Rows are points. Before rounding, the points of a table are all equally far from one centre. They may lie mostly on one side of it. Write the centre, to within rounding.

Points:
+0.15,-0.42
-0.09,-0.55
+0.48,+0.32
-0.31,-0.60
-0.38,-0.60
Centre: -0.37,+0.26

Points, 12 rows:
+0.29,-0.28,+0.20,+0.69,+0.35,-0.43
+0.10,-0.18,+0.26,+0.41,+0.86,-0.40
-0.23,-0.50,+0.20,+0.18,+0.64,-0.20
-0.48,-0.33,+0.48,+0.35,+0.45,-0.16
-0.21,-0.10,+0.29,+0.83,+0.54,-0.38
+0.05,+0.17,+0.58,+0.73,+0.43,-0.47
-0.03,+0.15,+0.53,+0.82,+0.54,-0.09
+0.33,-0.18,+0.54,+0.42,+0.14,-0.50
+0.40,-0.35,+0.42,+0.11,+0.34,-0.35
-0.21,+0.12,+0.38,+0.59,+0.58,-0.67
+0.07,-0.27,+0.35,+0.46,+0.75,-0.42
+0.37,-0.30,+0.31,+0.36,+0.60,-0.40
Centre: -0.04,+0.13,+0.13,+0.24,+0.27,-0.16

Points, 14 rows:
-0.36,+0.03,-0.14,+0.15,-0.65,+0.37,+0.86,-0.21,-0.14,+0.02,+0.48
-0.31,-0.45,+0.10,+0.19,-0.51,+0.16,+0.84,-0.54,+0.33,-0.24,+0.27
-0.03,-0.29,+0.02,+0.23,-0.67,-0.16,+0.68,-0.20,+0.20,-0.43,+0.34
+0.00,+0.21,-0.16,+0.36,-0.52,+0.18,+0.62,-0.15,+0.83,-0.37,-0.09
-0.47,+0.05,-0.03,-0.52,-0.50,+0.37,+0.55,-0.35,-0.07,-0.24,+0.49
-0.21,-0.24,+0.05,-0.06,-0.49,+0.29,+0.67,-0.02,+0.34,-0.44,+0.49
-0.24,-0.20,-0.14,+0.28,-0.13,+0.52,+0.38,-0.36,+0.03,+0.01,+0.64
-0.75,+0.55,-0.22,+0.18,-0.78,+0.45,+0.81,-0.38,+0.28,+0.22,+0.23
-0.40,+0.18,-0.29,-0.20,-0.66,-0.27,+0.80,-0.42,+0.24,-0.45,+0.63
-0.62,+0.18,-0.15,+0.04,-0.92,-0.08,+0.70,-0.49,-0.08,-0.15,+0.62
-0.33,+0.35,-0.35,+0.23,-0.61,+0.14,+0.78,-0.68,-0.19,+0.04,+0.35
-0.44,+0.41,-0.12,-0.41,-0.26,+0.16,+0.91,-0.27,+0.08,+0.06,+0.61
-0.64,-0.08,+0.33,-0.08,-0.43,+0.33,+0.92,-0.37,-0.19,-0.07,-0.06
-0.88,-0.16,+0.00,-0.22,-0.36,+0.32,+0.63,-0.25,+0.53,-0.51,+0.57
Centre: -0.65,+0.09,-0.20,+0.06,-0.24,-0.17,+0.27,-0.18,+0.28,+0.04,-0.01
